Each row of a before or after table is a point. The points were changed in one or more steps. Then noise was added and the rows were shuffled. The steps act on columns, c1 being the first. Name the steps. A step turns or swaps two columns, mirrors them in a line or flattens them onto one, adds a multiple of one to another, or multiplies or shifts one. Angles are multiples of 10 degrees, from the lower column toward the higher: turns from -170 to 170, lines from 10 to 170 but not 90. Use the fewest steps. Two steps may share a column if one is a turn and the other turns, adds or multiplies; they go together, in the order done. Otherwise the lowest column goes first.
In the rows, 128 means zero.

Before (14 x 2):
[[ 97 130]
 [120 107]
 [197 138]
 [154 159]
 [174 127]
 [ 89  89]
 [113 148]
 [ 59  81]
 [142 190]
 [ 74  82]
 [ 88 196]
 [ 86 121]
 [167 151]
 [ 46 102]]
After (14 x 2):
[[197 141]
 [123 101]
 [ 87 122]
 [112  50]
 [160  74]
 [175 119]
 [100 117]
 [ 42 128]
 [ 75 152]
 [173 145]
 [109 145]
 [ 47 148]
 [ 59 150]
 [163 106]]
Steps: mirror c1 and c2 in the line at 10 degrees

Before:
[[106 189 134]
 [164 138 148]
 [128 107 153]
 [ 87 121 148]
 [186  31 113]
 [146 115 171]
 [ 99 165 178]
 [151  46  93]
 [150 173  71]
 [124  75 177]
 [159  45  95]]
After, 11 rows:
[[104  45  98]
 [ 93  90 176]
 [125 168 174]
 [174 146  70]
 [159 114 150]
 [146 188 133]
 [ 95  45  93]
 [113  17 113]
 [118 111 150]
 [ 93 152 140]
 [135 108 176]]
Steps: turn c1 and c2 by -40 degrees

Before (10 x 4):
[[ 59 101 147 136]
 [106 120  76  86]
 [170 139 179 168]
 [114  97 135 124]
 [ 83 100  71 201]
 [154  73 224 151]
 [ 95 201 115  97]
 [188 127 133 115]
 [146 171 180 115]
 [118 202 160 152]]
After (10 x 4):
[[106 174 184  91]
 [166  85 163 174]
 [151 103 191 115]
 [ 67 167  77 191]
 [151  20 129 152]
 [ 61  99 117 126]
 [110 170  99  80]
 [188 122 136 123]
 [120 113 100 124]
 [117 144 207 145]]
Steps: turn c1 and c4 by 10 degrees; turn c2 and c3 by 60 degrees

Before:
[[144 146 166 155  86 167]
 [232  94 193 100 162 149]
 [169  64  76 157 100 180]
 [ 82 114  75  95 115 212]
 [124  99 156  90 136 159]
 [149 182 105 192 175  86]
 [125 132 138 102 116  99]
 [219  84  65  79 124 107]
 [136 187 101  99 176 172]
 [ 51  48 124 100  74 174]
 [106 136  92 102  96  83]
 [175 182 137  87  75  84]
 [158 170 113  98 143 123]]
After:
[[ 88 167 114 134  84 113]
 [181 177  71 137  83 210]
 [143 173 151 118 179  68]
 [117 106 240 129 133 172]
 [ 90  84 159 136  80  72]
 [ 13 150 165 122 167 162]
 [170  84 135 134 101 121]
 [142 181 193 134  97 191]
 [130  85 160 120 162  74]
 [122  97 119 129 121 123]
 [198 214 128 130 122 142]
 [110 158 109 126 144 155]
 [119 120 160 123 147  87]]
Steps: turn c1 and c3 by 130 degrees; turn c2 and c6 by -90 degrees; flatten c4 and c5 onto the line at 100 degrees

Before:
[[133 114 129 124 125 112 145  57]
 [145  95 125 103 117 136  91  81]
 [178 167 131 156 113 145 125 193]
 [152 123 103  98 152 139 140 109]
 [116 114 144  96 137 110 147 119]
 [159 161 138 140 155  95  78 166]
 [165 102 155  90 129 134 124  86]
 [ 81 152 159 111 168 139 133  86]
 [ 70 186 134  80 139 111 122 127]
 [146 132 128 167 137 128  98 192]]
After:
[[135 131 131 122 119 150 146  58]
 [ 82 139 162 130 251 107 134  85]
 [146 100 137 104  95 143  91  81]
 [148 132 109 160 154 122 100 192]
 [115 127 157 110 153 148 147 118]
 [160 176 127 142 210 133  77 166]
 [169 104 171 110 132 140 123  83]
 [178 146 118 153  84  90 124 195]
 [ 71 184 158  90 161 103 123 128]
 [153 119 119  88 201 123 139 111]]
Steps: mirror c2 and c6 in the line at 160 degrees; turn c3 and c4 by 30 degrees; multiply c5 by 3

Before:
[[ 72 152 185 189 109  21 118 175 170]
 [108 179  94 133 197 123 148  69 146]
 [148 162 159 106 150 136 137  98 159]
 [ 62 175 195 204 102  87 115 126 153]
 [153  56 117 164 121  68  96  51  60]
 [120 166 170 127 173 132 129 128  96]
 [107  46 137  63 115 102  64  91  88]
 [103 168 159 150 103 140 178 155 111]]
After:
[[121 109 177 126 185 117 128 127 103]
 [159 102 144  85  55 129 123  58  88]
 [249 157 177 167 143 135 173 141 178]
 [196 182 189 186 152  94 134 111 164]
 [167  99 127 151  66 183  74  60  63]
 [140  92  88 130 210 114  68 113 135]
 [126 167 161 144 150 102 128 184 117]
 [111 126 158 112 171 141  93 114 171]]
Steps: turn c1 and c6 by 120 degrees; turn c2 and c5 by 60 degrees; turn c3 and c9 by 10 degrees; multiply c4 by 0.7; mirror c7 and c8 in the line at 60 degrees

Before:
[[154 126 122 144 114 177 148 110 158 160 122]
 [ 81 116 152 136 157 129 121 134 161 159 163]
 [150 119 160 103 121 139 109 147 138  78  94]
 [136 119 173 171 132 118 146 137 153  78 107]
 [ 83 118 128 140  97 158 113  81 141 122 114]
 [ 86  80 115 115 153 114 164 118 138  77 160]
 [141 129 136 161 119  97 101  61 166 154 136]
 [149 152 157  93 127 175 117 107 102 123 137]
 [148 159 127 125  92 132 148  97 163 116 141]
 [115  90 144 112 162 139 124  72  90 156 141]
 [138 110 112 157  85 105 165 116 142 147 150]
 [119 109 106 147 113 120 161 135 164 128 142]
 [ 91 166 113 118 151 103 114 144 141  96 143]
 [160 132 117 116 112 169 109 142 103 118 161]]
After:
[[155 121 119 132 161  81 148  81 126 139  63]
 [ 97 123 180 160 111 105 133 105 169 106  84]
 [159 153 112 104 153 167 146  61 122 128   8]
 [148  78 141  90 144 145 123 138 130 136 169]
 [164 127  93 119 151 136  93 134 123 146 143]
 [147 159 110 120 147 123 113 108 187 132 115]
 [138 148  92 126 179 155  85 117 119 146 110]
 [153 116 128 149 160 149 103  98 150  95  82]
 [152  76 124 127 101 109  81 119  94 174 104]
 [175 159 146 109 106 102 119 136 108 138 103]
 [132  78 180 153 121 138 161 147 152 136 177]
 [154  95 120 124 102 122 133 145  92  90 131]
 [ 93 120 125 146 139 119 128 142 174 124 109]
 [ 99 157 155 125  91 102 126  74 120 166  32]]
Steps: turn c1 and c9 by -110 degrees; turn c6 and c9 by 130 degrees; turn c2 and c10 by -90 degrees; add -0.7 times c4 to c3; turn c4 and c5 by 150 degrees; turn c7 and c11 by 150 degrees; add 1.5 times c8 to c11

Before:
[[ 94 152 117 172  94 111 161 175 158 119 115  93]
 [121 124 132 119 114 150 140 121 139  98 130  99]
 [157  63 122 134 192 137 133 130 150 100 112  77]
 [159 138 152  99 129 141 141 119 139 249 116 156]
 [167 154 134 112 132 137 112 123 101  97 124 137]
 [162 137 131 103 112 115 151 114 152 157 130 142]
 [153 122 158  95  97 109 142 151 127 130 116 142]
 [167 147 145 114 129 168 154 166 153 100 153 107]
 [ 81 151 153 156 102 117 160 135 145 108 111 162]
 [169 104 147 135 109 118 159 115 154  98 105 144]
 [161 148 130 129  97 181 153 150  99 111 203 136]
 [ 94 150  77 114 104 114 159 162 126 111 120 157]
 [146 147 152 112 132 110 150 126 132 134 152 128]
 [147 121 134 112 110 105 103 136 156 104 122 156]]
After:
[[168 147 144 115 153  98 156 156 166 100 153 160]
 [ 95 149  75 114 139 153 162 107 139 109 121 166]
 [ 80 151 153 155 145 152 158  97 164 107 113 141]
 [158 139 152  98 137 117 139  97 143 248 118 124]
 [145 148 153 116 110 138 150 126 149 137 153 127]
 [147 122 137 110 126 153 105 100 150 105 124 143]
 [155 120 159  95 139 163 141 119 124 133 115 156]
 [162 138 130 103 129 151 152 112 159 157 129 120]
 [ 91 155 115 172 144 163 160 170 176 119 113 172]
 [166 152 136 117 134 119 109 120 121  98 127 126]
 [157  64 126 134  83  75 132 179 103 101 109 121]
 [160 150 128 128 188 109 152 121 114 111 200 150]
 [124 125 134 120 150 119 139 154 135 100 131 115]
 [171 104 148 135 135 148 160 111 137  98 108 117]]
Steps: add 0.7 times c2 to c9; turn c5 and c6 by -140 degrees; turn c8 and c12 by 80 degrees

Before, 13 rows:
[[164 138 144 168  88  44 115 125 124 173 141 112  99 142]
 [175  56  94 132 161 126 144 114  78 130  86 136 156 113]
 [187 221 197 196 135  51  91  82  95 111 158 169 130 126]
 [194  27 172  75 137  84 134 104 151 200 128  86 193 161]
 [113 144 160 179 167 143 107  68 149 199  94 198  71 157]
 [117 116 163 182 141 150 106 179  45  95 127 180 112 113]
 [169  80 109 146 149 130 136 121  78 121 204 164 147  72]
 [172 159 117 125 224 152 128 177 162 136 189 159 130 115]
 [225  85  96  85  94  59  36 147 121 171 148 166 158 131]
 [155  43 158 194 185  76 107 150  95 111 112  73 202  39]
 [130  85  71  58 136 183  48 164 120 126 149  89 139 154]
 [161 122 132 138 122 184 170  88 130 197  78 110 137  38]
 [161 129 105  41 100 128  77  98 189  87  78 159 120  75]]
After (13 x 14):
[[154  40 160 194 100  77 109  93 143 157 118  89 206  72]
 [128  89  75  59 154 182  46 116 121 144 105  79 141  88]
 [188 223 195 200 130  50  88 124 135 105  87 186 129 167]
 [159 124 133 136  56 182 171 171 139 189 163 160 139  79]
 [191  25 173  77 157  87 134 167 125 205 143 138 196 104]
 [225  84  98  87 106  59  39 188 123 117 111 123 158 122]
 [174 160 115 131 182 153 129 161 102  91 101  90 131  46]
 [162 137 143 168 117  43 116 157 124 163 115 131 100 198]
 [113 116 164 183 121 151 106 134 151  58  72  95 110 144]
 [166  78 113 144  98 133 135 135 125  99  38 147 147  88]
 [111 144 158 179 175 143 106 217 132 123 169 211  70 150]
 [160 130  99  38  67 127  80 101 120  92 206 167 120  54]
 [177  55  94 130 141 126 141 129 154 131 126 140 161  98]]
Steps: turn c5 and c14 by -50 degrees; add 0.7 times c4 to c14; turn c8 and c12 by -70 degrees; turn c8 and c10 by -60 degrees; turn c9 and c11 by 140 degrees; multiply c9 by 0.4
